Each row of a before or after table is a point. The points were changed in one or more steps. Then noise was added and the rows were shuffled. The steps act on columns, c1 being the first. What was done? A step turns or swaps two columns, mirrors them in a line or flattens them onto one, adds a multiple of one to another, or multiplies or shifts one. Angles are multiples of 10 degrees, from the lower column toward the higher: turns from -170 to 170, lines from 10 to 170 but not 90. Use the fewest steps. Two steps may share a column if one is a turn and the other turns, adds or multiplies; they go together, in the order done. Otherwise the lowest column goes first.

Before (11 x 3)
35 -3 11

31 -9 50

12 -15 -10

13 -17 -21

8 -16 59

-6 -15 12

21 -12 47

-8 19 43

-7 16 10

-3 4 50

23 -16 60
After (11 x 3)
-17 -7 59

-18 -3 -11

-21 -4 -21

-6 -16 11

16 7 9

16 10 43

-30 13 48

-27 1 59

-31 19 12

-23 3 47

5 3 49
Steps: mirror c1 and c2 in the line at 70 degrees

Before (9 x 8)
-10 7 29 11 -28 18 0 -7

-11 7 7 -15 -15 8 21 -8

-3 30 -48 21 30 -44 -5 -14

40 17 36 -10 -25 5 -3 -19

-13 5 19 -3 14 16 3 10

-8 -5 -17 2 21 2 -5 -26

12 -5 -20 13 -30 -14 6 24

-5 8 21 -18 -19 2 -18 -3

-12 -2 25 0 18 -20 -1 -22
After (9 x 8)
-5 13 24 -32 14 8 7 23

0 -11 -16 17 1 27 -2 -21

5 -12 -24 14 -1 -9 3 11

30 -3 59 32 18 25 -6 -13

7 -9 -35 -27 10 -6 -1 -6

8 -12 -9 -16 -15 -6 21 -7

-5 -6 15 21 2 -9 -5 -27

18 42 -35 -26 -9 7 -2 -18

7 -5 -21 -19 -16 4 -18 -4
Steps: swap c1 and c2; turn c3 and c6 by 160 degrees; swap c4 and c5

Before (12 x 12)
-59 -36 -11 -23 -29 -10 -34 -29 -3 -3 14 -12

-9 -18 -8 15 3 -7 27 -4 -52 13 44 -1

18 -16 -27 -23 5 5 23 4 -21 12 27 -24

-37 -11 -47 11 -24 -19 -11 -30 -1 -9 37 -34

-6 49 39 25 -49 20 59 -10 5 -12 -24 4

2 24 -19 -12 -18 -13 0 14 -34 17 40 4

-7 30 25 40 -23 15 24 12 21 -46 -28 25

-30 18 -2 37 -58 47 30 7 18 -13 -24 25

-14 14 -22 2 23 -18 30 7 -18 40 14 -3

-13 16 22 21 -34 15 37 -1 39 -6 22 24

14 -14 -36 -10 -12 -40 34 -8 -32 21 21 16

19 -11 -5 21 -17 -23 12 16 -21 40 18 -17
After (12 x 12)
-6 49 40 25 26 20 61 -7 41 -11 -24 3

14 -16 -37 -9 -28 -39 34 -9 36 20 21 16

18 -18 -24 -23 -13 5 23 4 5 12 28 -22

-13 14 -23 0 -21 -19 32 7 -15 40 15 -2

-59 -36 -11 -23 -17 -10 -35 -29 53 -3 14 -13

1 24 -19 -10 1 -12 0 15 24 17 41 4

20 -10 -5 22 13 -25 12 15 10 38 19 -17

-39 -12 -47 11 -20 -18 -11 -32 47 -8 35 -33

-10 -18 -10 13 -47 -7 26 -6 35 13 43 -2

-13 15 22 21 50 14 38 -1 3 -6 21 25

-30 17 -1 39 60 48 30 9 26 -12 -25 25

-6 29 26 40 46 14 23 12 -6 -46 -26 24
Steps: add 1.5 times c8 to c9; turn c5 and c9 by -130 degrees

Before (14 x 20)
12 -14 17 50 -29 -24 25 -6 -41 -5 12 48 -30 1 4 55 -38 -10 -15 -11

-14 19 -24 18 3 -7 -29 4 30 33 32 16 -17 7 36 -7 -39 -20 8 -39

4 7 -40 14 25 -17 8 15 -15 3 3 32 -17 -18 18 23 -21 -15 25 -10

-2 38 12 4 -2 23 -7 -25 20 31 -36 -7 38 11 -12 14 -7 15 12 -8

10 30 7 19 18 -5 16 -19 1 0 17 -9 45 26 8 28 -19 -31 10 3

-12 -12 5 29 2 -44 -38 5 -22 10 -15 -19 13 -42 24 -60 19 -8 -25 -21

16 0 -49 28 -16 39 3 -14 22 6 -4 -2 -19 3 12 31 -23 7 29 -6

-10 -20 -18 18 -5 26 13 55 25 6 17 19 19 4 8 -11 -29 6 33 -11

23 11 -16 -17 -25 19 -28 24 20 14 26 -20 1 5 6 11 29 13 25 13

21 -36 5 -7 -14 29 18 0 16 17 -28 -13 -4 12 16 27 -22 30 16 -2

19 21 -7 3 19 39 10 -25 -14 5 5 3 -33 3 12 37 4 -25 -8 10

36 -19 17 16 -4 -3 -40 10 -14 -13 7 -1 -24 43 31 -15 13 34 -36 15

-6 -13 -18 11 8 5 29 -25 -45 18 -19 -44 20 37 -13 -17 -47 15 -8 32

3 -4 -1 15 24 -37 44 22 -7 -25 -6 -6 -32 -10 6 -19 29 50 -22 -8
After (14 x 20)
23 -4 -2 15 2 -36 44 29 6 -16 -6 -17 -32 -10 5 -18 30 46 -10 -6

9 -13 -19 11 -7 5 29 -30 45 7 -19 -10 21 36 -12 -18 -49 26 1 31

-30 -12 20 50 12 -24 24 -4 42 -8 14 7 -29 0 5 54 -36 -25 -3 -10

-24 12 -15 -17 23 20 -26 20 -20 21 27 -5 0 6 6 12 29 19 37 13

2 19 -24 17 -15 -8 -28 -10 -32 34 33 8 -18 8 36 -5 -38 -24 18 -37

-16 -2 -49 28 16 37 4 -17 -22 0 -4 -2 -20 3 10 33 -23 7 41 -7

3 -13 2 30 -13 -45 -39 2 22 10 -15 -1 12 -41 25 -61 18 1 -15 -20

17 31 8 20 10 -6 16 -16 -2 -6 16 11 44 26 8 26 -20 -25 19 3

-14 -35 5 -6 20 28 17 -5 -17 16 -28 -11 -4 10 17 28 -22 31 26 -2

24 8 -41 15 3 -17 8 14 15 7 2 8 -17 -18 18 22 -22 -24 36 -10

-6 -20 17 15 36 -4 -38 14 14 -9 8 -10 -24 44 31 -13 13 30 -27 16

-5 -20 -18 19 -10 26 13 50 -25 24 17 0 18 5 8 -12 -28 0 43 -12

18 20 -7 2 20 38 11 -26 13 -3 5 9 -33 2 12 37 4 -23 1 10

-3 40 12 5 -2 24 -5 -35 -21 18 -35 -7 38 11 -15 13 -8 15 21 -8
Steps: swap c1 and c5; turn c8 and c10 by 20 degrees; multiply c9 by -1; flatten c12 and c18 onto the line at 110 degrees; shift c19 by 10

Before (11 x 48)
27 -25 31 -43 -9 12 -17 24 6 34 -26 -24 -19 18 23 -3 -1 -2 -7 -5 -13 3
 36 39 0 35 -16 -42 30 29 -9 -33 -17 -38 11 48 15 -3 0 -8 6 11 17 14 0
 19 -15 25

24 31 14 -2 26 36 -31 -32 15 -30 18 -35 -8 4 -24 -19 -27 -20 11 5 20 26
 16 0 9 -11 49 -25 24 38 -11 4 23 -22 -26 44 13 5 8 -2 9 12 33 25 1 36 4
 -47

22 4 6 -8 -3 6 35 22 32 -9 21 -35 -5 -16 23 -1 36 -11 -28 11 6 -9 -7 -21
 -22 -6 2 3 7 -25 28 -40 5 15 15 36 -11 -24 16 -1 -17 -9 -1 43 -28 -37
 -35 -17

-5 11 4 -39 -34 11 -11 -11 -26 -12 -37 28 33 11 -39 25 34 -16 15 -11 -21
 47 13 -26 27 -10 2 27 -31 -30 1 -8 -19 -44 12 31 12 20 -56 44 -11 -33
 -31 -6 -24 8 -5 -13

-40 38 -24 -1 25 37 12 -18 17 -30 -38 35 10 -3 6 11 -7 12 -34 6 -3 29 -5
 8 17 12 1 -33 21 1 31 -34 -3 19 -17 31 -32 24 -18 -5 -9 1 -24 6 -28 -26
 -14 -16

-8 -31 -15 5 -40 -15 -11 -19 1 20 -8 26 29 3 -42 -19 12 -5 1 6 -21 4 41
 -16 21 -35 17 -19 -27 7 8 -22 36 13 27 -14 -18 29 -5 22 -60 -2 19 19
 -25 28 22 -44

15 -32 -4 -37 17 20 10 17 17 13 14 9 9 -37 17 -1 13 25 14 -15 -8 -20 42
 -26 19 -23 5 28 -3 -28 -12 -3 6 18 -1 -17 -13 49 -19 -12 -5 -45 -20 -17
 -9 9 -39 -4

25 -2 -21 -11 20 39 11 -8 0 -4 0 9 31 27 -17 -5 -11 11 3 14 -17 -8 -18 3
 -25 8 7 27 -22 -4 -5 -14 -12 -23 -23 -25 36 -13 10 -10 -36 -32 -10 -2
 -5 -20 22 -5

3 36 32 22 10 -6 6 8 -26 26 28 18 -30 15 -4 18 34 -13 17 -15 26 12 -27
 48 -8 -13 -14 7 19 -10 14 -16 -13 -1 32 2 -8 -5 6 34 5 -19 -27 21 22 26
 16 -19

-21 26 35 11 -3 -5 -7 23 -20 4 21 24 -18 -20 5 -14 13 -9 -6 19 -17 10
 -21 8 -31 -22 -1 -38 37 -16 16 10 -5 8 25 -24 -31 -19 -18 38 -43 -25 0
 -10 -17 27 -10 -42

-31 39 -21 -17 -9 -20 -19 18 27 1 -1 11 -9 18 9 -7 14 -23 -13 -5 20 -7
 15 -4 -11 19 11 -45 32 -28 -5 0 14 16 -31 32 -19 42 -3 19 -9 23 3 33
 -24 20 14 19
After (11 x 48)
15 -33 -4 -37 18 20 9 17 17 13 13 9 10 -38 17 -1 12 26 14 -15 -8 -20 42
 -26 18 -23 6 27 -2 -28 -12 0 5 18 -2 -17 -13 50 -19 -12 -5 -59 -21 -17
 -9 9 -39 -4

-5 12 4 -39 -35 11 -11 -11 -26 -13 -36 28 33 10 -39 25 34 -16 14 -11 -21
 47 13 -26 27 -10 1 27 -31 -30 1 -2 -19 -45 12 32 12 20 -55 44 -11 -42
 -31 -7 -24 8 -5 -14

-40 38 -24 -2 25 37 13 -19 17 -31 -38 34 10 -3 6 11 -7 12 -34 6 -3 29 -5
 8 17 11 1 -34 21 1 32 -4 -3 19 -17 32 -32 25 -18 -4 -10 2 -24 5 -28 -26
 -15 -22

22 4 6 -8 -2 6 34 22 31 -9 21 -34 -5 -17 23 -2 36 -11 -29 11 7 -10 -7
 -20 -22 -6 2 2 7 -25 29 -4 5 15 16 36 -10 -25 16 -1 -17 -11 -1 43 -29
 -37 -35 -23

-8 -31 -16 5 -40 -15 -11 -20 1 20 -7 26 28 3 -43 -19 12 -4 1 6 -21 4 41
 -16 21 -35 17 -20 -27 7 7 -9 35 14 27 -14 -18 29 -4 21 -60 -2 19 18 -24
 28 21 -47

-22 26 35 11 -3 -5 -7 23 -21 4 21 23 -18 -20 5 -14 13 -9 -5 18 -16 10
 -22 8 -31 -22 -1 -38 37 -16 17 -7 -5 8 25 -24 -30 -19 -18 38 -44 -32 1
 -10 -18 28 -10 -39

27 -25 31 -43 -9 12 -17 23 6 34 -25 -24 -18 18 23 -3 -1 -2 -8 -5 -13 3
 36 39 0 35 -16 -42 30 29 -9 3 -17 -38 11 47 16 -4 0 -8 6 14 17 15 0 19
 -15 18

2 37 32 22 11 -6 6 8 -26 26 29 18 -30 15 -4 18 34 -13 17 -15 26 13 -27
 48 -8 -12 -14 7 19 -10 14 -4 -13 -1 31 2 -9 -5 6 34 6 -25 -27 21 22 26
 16 -20

-32 39 -22 -18 -10 -20 -19 18 27 0 -1 11 -9 18 9 -7 14 -23 -13 -5 20 -7
 16 -3 -10 20 11 -45 32 -28 -5 3 14 15 -31 32 -19 42 -2 19 -9 29 3 33
 -23 20 14 19

24 32 15 -2 26 36 -31 -32 14 -30 18 -35 -9 4 -24 -20 -27 -20 10 5 20 26
 16 0 10 -12 48 -24 24 38 -10 -8 24 -22 -26 44 14 5 8 -2 10 16 34 24 1
 36 3 -45

25 -2 -21 -11 21 39 11 -7 1 -5 0 9 31 26 -18 -5 -11 11 4 14 -17 -8 -18 3
 -26 9 6 28 -22 -4 -6 -1 -12 -23 -23 -26 36 -13 10 -10 -35 -41 -10 -1 -5
 -21 22 -7
Steps: flatten c32 and c48 onto the line at 80 degrees; multiply c42 by 1.3

Before (9 x 64)
34 -35 43 1 28 -11 31 -26 1 -28 -22 29 38 26 -22 9 -29 15 18 -9 -36 2 30
 -24 9 8 -5 27 53 -3 -16 -32 -14 29 -2 1 20 9 -29 17 -25 37 2 -26 -43 28
 19 41 54 -27 -40 44 -47 -2 11 1 -5 -25 13 -9 43 4 -5 -1

5 -34 20 -23 27 -27 14 -18 3 -34 -27 23 46 32 -11 -48 6 29 -1 -12 -45 3
 20 -28 16 24 -36 -5 54 23 -16 -24 5 15 -6 3 42 -3 -43 14 -38 30 1 -54
 -53 52 -16 28 38 -38 -32 32 -44 -3 42 -2 6 -6 12 12 58 17 2 -23

3 2 -17 -23 43 29 23 20 -25 22 -1 -40 -24 -17 19 25 16 3 -2 -3 -4 -15 20
 6 -26 17 -17 4 0 -9 12 -37 13 -16 9 31 -6 -30 8 13 34 8 -23 14 17 -22
 -17 5 -4 17 -1 -3 33 -9 -5 -17 -18 -12 -15 17 -9 -20 -16 17

-19 -33 -1 -34 36 22 -16 -15 33 -40 -9 14 32 30 -17 -5 26 32 -26 -1 -18
 9 -12 -21 23 -17 18 -43 25 5 -24 -1 24 -22 -29 -19 34 -9 -45 -7 -24 13
 -2 -40 -40 8 -18 47 9 -39 -27 35 -11 -42 20 24 -19 25 25 -21 2 20 -25
 -1

-51 -16 2 -38 -11 58 -29 9 38 -12 5 -3 8 2 25 29 58 -27 18 49 -7 -51 -14
 9 -17 6 37 -36 -11 0 -5 6 -4 -23 -31 -12 34 -32 -11 -16 28 -6 -18 10
 -17 -36 -38 0 -31 7 -24 2 5 6 1 35 -50 14 -11 -19 17 39 5 34

6 12 -4 -10 28 41 1 12 -36 5 13 -6 -11 0 27 29 15 29 -15 -14 -3 18 15 1
 -32 26 -25 30 -22 -18 15 -13 -1 -21 -3 16 -5 -21 21 -14 29 -8 -51 22 22
 -3 -27 3 28 -1 4 0 2 13 1 -10 1 3 -2 -14 -2 -7 -6 -3

5 9 -17 -12 28 17 27 20 -12 18 10 -30 6 11 26 31 -1 60 -2 -23 21 -6 34
 10 -12 43 -23 35 -4 -10 11 -24 -17 -8 23 36 8 22 17 -7 52 -20 -23 -1 7
 -14 -15 23 20 -30 -6 -1 8 -12 7 -27 -12 15 8 -7 -8 -22 -20 -8

-1 -4 -14 -29 33 11 9 32 -15 12 18 -27 -20 -2 21 53 -27 1 14 24 10 9 37
 5 -23 43 -25 12 -17 -40 2 -2 -8 4 12 34 8 -18 29 -7 31 -23 -10 18 1 -10
 -23 -4 18 33 17 4 14 15 -6 -5 3 -6 -24 9 -3 -14 5 28

-25 -28 -4 -18 3 26 -21 -10 19 -4 -1 -25 10 9 48 11 49 -44 5 8 -23 -28
 -20 0 32 -15 28 -22 1 7 -11 6 27 -19 -33 -19 44 -47 -4 -9 19 1 11 3 -26
 -12 -37 30 -14 -3 11 -6 -1 20 1 20 -42 25 -23 -21 3 37 5 25
After (9 x 64)
-19 -33 -1 -35 35 22 -16 -16 32 -38 -9 15 31 32 -17 -5 26 33 -26 -2 -18
 10 -12 35 23 -17 12 -43 26 6 -25 -1 24 -22 -29 -1 34 -9 -35 -7 -24 13
 -2 -39 -40 8 -18 47 -1 -40 -27 35 -10 -42 20 24 -18 25 26 -20 3 20 -24
 0

34 -36 42 2 28 -12 31 -26 0 -30 -22 29 38 24 -22 9 -29 15 17 -9 -37 3 29
 20 8 7 -3 27 52 -3 -16 -33 -15 29 -2 23 20 10 -32 17 -26 37 1 -26 -43
 28 19 41 41 -27 -41 45 -47 -1 11 1 -5 -26 13 -8 44 4 -5 -2

-24 -27 -4 -18 3 26 -21 -11 19 -6 -1 -25 10 6 47 11 48 -44 5 8 -24 -27
 -21 4 32 -16 19 -22 1 7 -11 6 26 -19 -33 -11 43 -47 -1 -9 19 2 12 4 -27
 -12 -37 30 -18 -3 11 -7 -1 19 2 21 -41 24 -23 -21 3 36 6 24

4 2 -17 -23 43 29 24 20 -25 21 -1 -40 -24 -18 20 25 16 3 -3 -3 -3 -15 21
 -6 -25 17 -12 3 0 -9 13 -36 14 -16 9 6 -5 -30 8 13 33 8 -24 14 17 -23
 -17 5 10 18 0 -2 33 -10 -4 -16 -17 -13 -15 16 -9 -20 -16 17

-1 -4 -14 -29 33 11 9 32 -15 8 17 -26 -20 -8 22 53 -27 1 14 24 10 9 37
 -26 -23 43 -17 12 -17 -41 2 -1 -8 3 12 16 8 -18 14 -7 31 -23 -10 17 1
 -10 -22 -4 29 32 15 4 14 15 -5 -4 3 -7 -24 9 -2 -14 6 28

-51 -16 2 -38 -11 58 -30 9 38 -8 5 -3 9 7 25 28 58 -27 18 48 -8 -50 -14
 15 -17 6 25 -36 -11 1 -4 5 -4 -23 -31 -16 33 -32 4 -16 27 -6 -17 10 -17
 -37 -38 0 -28 7 -24 2 5 6 1 35 -50 14 -11 -19 16 38 5 34

4 -34 20 -24 27 -27 14 -18 4 -37 -27 23 46 30 -12 -47 6 28 -1 -12 -45 3
 20 31 16 24 -25 -3 55 23 -15 -24 5 15 -6 17 41 -3 -41 15 -39 30 1 -54
 -53 52 -16 28 31 -38 -33 33 -43 -3 43 -1 5 -6 12 12 57 17 3 -23

5 8 -17 -12 29 16 26 20 -12 5 10 -31 6 -5 25 31 -1 59 -2 -23 21 -6 34
 -13 -12 43 -15 35 -4 -9 11 -24 -17 -8 23 18 8 22 14 -6 52 -19 -23 0 6
 -13 -15 23 32 -29 -5 0 8 -11 7 -26 -12 16 8 -6 -7 -22 -21 -8

6 11 -4 -10 29 41 1 12 -36 3 13 -6 -12 -3 28 29 15 28 -15 -15 -4 18 15
 -19 -32 26 -17 29 -22 -18 15 -13 -3 -21 -2 17 -5 -22 8 -14 29 -9 -51 22
 22 -3 -27 3 28 -1 4 0 2 13 1 -10 0 2 -2 -15 -2 -7 -6 -4
Steps: flatten c10 and c14 onto the line at 140 degrees; turn c24 and c39 by 70 degrees; multiply c27 by 0.7; flatten c36 and c49 onto the line at 60 degrees

Before (12 x 64)
-1 8 -3 3 2 7 -1 1 -1 10 2 1 -16 3 -5 -3 3 3 10 6 1 3 1 -9 5 8 2 -1 0 -2
 -1 24 -7 -5 0 7 -15 -4 -12 -8 -1 -1 -4 -2 0 1 2 -2 -4 3 -3 -2 2 2 3 1 1
 -7 -2 0 6 -2 7 1

4 11 7 -3 0 -2 1 -4 5 16 3 5 11 4 -2 1 3 1 4 -1 6 -4 -1 7 3 3 -1 1 -3 0
 2 -4 -5 -1 0 8 32 -4 -3 -2 1 4 -5 -4 4 -7 1 4 -1 5 -3 -2 1 1 9 3 3 -4
 -6 -14 4 -10 6 0

5 -9 2 -7 -6 -1 -5 -9 4 14 5 -3 8 2 9 8 3 -5 2 7 3 0 -11 8 -16 5 -7 2 0
 -1 4 -4 -23 -2 -5 -2 -16 -5 5 4 -9 -3 -4 2 1 -1 5 2 -2 -11 3 15 -16 4
 10 -4 -11 -5 16 -2 8 2 3 1

-3 -5 -1 -4 7 -2 0 -3 2 10 -1 5 7 -9 -6 3 3 -5 2 6 2 -5 -1 -13 -6 0 -6
 -5 -1 2 0 -2 -10 -5 -6 -8 -6 2 4 3 -5 -2 7 -4 3 3 3 8 -4 1 1 -3 0 1 -2
 -5 -8 5 -10 -3 -3 3 0 4

-3 -8 7 -3 -3 -3 -2 -7 -13 5 3 -1 9 -4 -6 -2 3 2 0 4 2 0 -3 8 -3 1 5 -3
 2 -11 2 0 0 -6 12 11 -3 -4 0 2 -12 3 -6 0 -2 -1 1 2 -2 4 -5 2 2 -8 1 0
 -4 -2 -11 0 -12 3 -8 0

5 -3 -1 1 -4 6 6 -6 5 1 1 0 -13 2 -5 -3 4 -6 7 -10 3 -3 -3 4 -7 -5 1 -3
 3 2 -20 -1 -8 -7 0 -3 -11 -4 1 2 -1 -2 1 -1 1 -5 1 4 0 3 -1 1 -1 3 1 11
 3 2 -3 -3 5 -3 -13 2

8 0 8 -4 -4 22 -6 -8 -9 8 1 -5 0 4 -1 0 2 15 5 8 0 -4 0 -2 3 -4 -4 -4 2
 0 -7 0 -3 2 -1 8 8 -2 3 4 0 0 -4 -4 19 7 4 -1 -11 -2 3 4 -6 -3 -1 10 2
 -2 -3 0 5 -1 7 0

0 -2 0 6 -2 1 7 6 3 1 3 -3 6 2 -3 -3 1 -9 0 0 -4 18 -6 5 3 -6 -7 2 16 -2
 0 3 -5 17 2 7 -5 -1 3 2 60 9 -1 -4 3 -7 8 2 1 3 2 -4 -1 -7 -3 4 -3 -6
 -5 -4 0 3 5 -1

-1 -6 9 -6 3 -3 7 -9 -1 6 4 2 6 4 8 3 1 7 2 6 1 -3 0 -14 1 1 -4 6 1 -11
 1 -4 0 1 -3 2 -13 -6 4 7 -11 20 7 -3 -2 3 -1 5 -4 3 2 -2 1 1 0 13 -2 -5
 11 -1 7 -1 7 -1

-9 6 -4 20 -5 3 -4 -8 4 4 2 5 8 3 -5 14 1 -3 -1 -19 6 0 -2 9 1 -4 0 5 -1
 -2 -8 -5 -13 -7 -2 3 -16 -5 3 2 -10 1 -3 -1 9 2 2 8 -3 1 3 -1 -2 -9 -2
 -3 -5 24 -3 -1 8 1 -3 -2

4 -6 2 -8 10 -3 -5 -10 -5 1 5 0 4 -8 3 5 0 -2 -1 6 -11 4 -6 3 1 -5 3 3
 -3 -4 -10 5 -4 -1 -6 8 -8 -3 1 -12 -12 -3 -3 -3 -1 6 -1 -9 -10 3 -5 -2
 0 3 4 -4 3 4 -9 -3 6 1 5 -2

7 -9 4 -1 -1 0 -2 -6 -10 8 2 -4 6 -5 14 -4 0 -7 0 10 -3 0 2 8 2 4 -2 -2
 -3 1 -3 15 -3 22 -1 8 -13 1 -2 8 -12 -4 4 9 5 -6 -1 4 -1 5 -3 -1 -3 -6
 1 -2 3 3 -11 -1 9 -1 4 16
After (12 x 64)
-9 6 -4 21 -5 3 -4 -8 4 4 -38 5 8 3 -5 14 1 -3 -1 -1 6 0 19 9 1 -4 0 5
 -1 -2 -8 -5 -13 -7 -2 3 -16 -5 3 2 -10 1 -3 -1 9 2 1 8 -4 0 0 -1 -2 -9
 -2 -3 -4 24 -3 -1 8 1 -3 -2

-1 -6 9 -6 3 -3 7 -9 -1 6 -36 2 6 4 8 3 1 7 2 1 1 -3 -6 -14 1 1 -4 6 1
 -11 1 -4 0 1 -3 2 -13 -6 4 7 -11 20 7 -3 -2 3 -1 5 -4 3 0 -2 1 1 0 13
 -2 -5 11 -1 7 -1 7 -1

7 -9 4 -2 -1 0 -2 -6 -10 9 -38 -4 6 -5 15 -4 0 -7 0 0 -3 0 -10 8 2 4 -2
 -2 -3 2 -3 15 -4 22 -1 8 -13 1 -2 9 -12 -4 4 9 5 -7 -1 4 -1 1 0 -1 -4
 -6 1 -2 3 3 -11 -1 9 -1 4 16

0 -2 0 6 -2 1 7 6 3 1 -36 -3 6 2 -3 -3 1 -8 0 6 -4 18 1 5 4 -6 -7 2 16
 -2 0 3 -5 16 2 6 -5 -1 3 3 60 10 -1 -4 3 -8 8 2 1 -1 0 -4 -1 -7 -3 4 -3
 -6 -5 -4 0 3 5 -1

5 -9 2 -7 -6 -1 -5 -9 3 14 -35 -3 8 1 9 8 3 -5 1 12 3 0 -5 8 -16 5 -7 2
 0 -1 4 -4 -23 -2 -5 -2 -16 -5 5 -3 -9 -3 -4 2 1 -1 5 2 -2 11 0 15 -15 4
 10 -4 -11 -5 16 -2 8 2 3 1

4 11 7 -3 0 -2 1 -4 5 16 -37 5 11 4 -2 1 3 1 4 1 6 -4 1 7 3 3 -1 1 -3 0
 2 -4 -5 -1 0 8 32 -4 -3 1 1 4 -5 -4 4 -7 1 4 -1 -5 0 -2 1 1 9 3 3 -4 -6
 -15 4 -10 6 0

-1 8 -3 3 2 7 -1 1 -1 9 -37 0 -16 3 -5 -3 3 3 10 0 1 3 -6 -9 5 8 2 -1 0
 -1 -1 24 -7 -5 0 7 -15 -4 -12 -4 -1 -1 -4 -2 0 1 2 -3 -4 -7 0 -2 2 2 3
 1 1 -7 -2 0 6 -2 7 1

8 0 8 -4 -4 22 -6 -8 -9 8 -39 -5 0 4 -1 -1 2 15 5 1 0 -4 -7 -2 4 -4 -4
 -4 2 0 -7 0 -2 2 -1 8 8 -2 3 2 0 0 -4 -4 19 7 4 -1 -11 4 0 4 -6 -3 -1
 10 2 -2 -3 -1 5 -1 7 0

-3 -8 7 -3 -3 -4 -2 -7 -13 5 -37 -1 9 -4 -6 -2 3 2 1 4 1 0 -3 8 -3 1 5
 -3 2 -11 1 0 1 -6 12 11 -3 -4 0 4 -12 3 -6 0 -2 -1 1 2 -2 -2 1 2 2 -8 1
 -1 -4 -2 -11 0 -12 3 -8 0

-3 -5 -1 -5 7 -2 0 -3 2 10 -41 5 7 -9 -6 3 3 -5 2 3 2 -5 -6 -13 -5 0 -6
 -5 -1 2 1 -2 -10 -5 -6 -8 -6 2 4 3 -5 -2 7 -5 3 3 2 8 -4 1 0 -3 0 1 -2
 -5 -8 5 -10 -3 -3 3 0 4

5 -3 -1 1 -4 6 7 -6 4 1 -40 0 -13 2 -5 -3 4 -6 7 1 3 -3 10 4 -6 -5 1 -3
 3 2 -20 -1 -8 -7 0 -3 -11 -4 1 4 -1 -2 2 -1 1 -5 1 4 0 -1 0 1 -1 3 1 11
 3 2 -3 -3 5 -3 -13 2

4 -6 2 -9 10 -3 -5 -10 -5 2 -35 -1 4 -8 3 5 0 -2 -2 7 -11 3 -5 3 1 -5 3
 3 -3 -4 -10 5 -4 -1 -7 8 -8 -3 1 -7 -12 -3 -4 -3 -1 6 -1 -9 -10 -10 0
 -2 0 3 3 -4 4 4 -9 -3 6 1 4 -2
Steps: shift c11 by -40; mirror c20 and c23 in the line at 140 degrees; mirror c40 and c50 in the line at 20 degrees; multiply c51 by 0
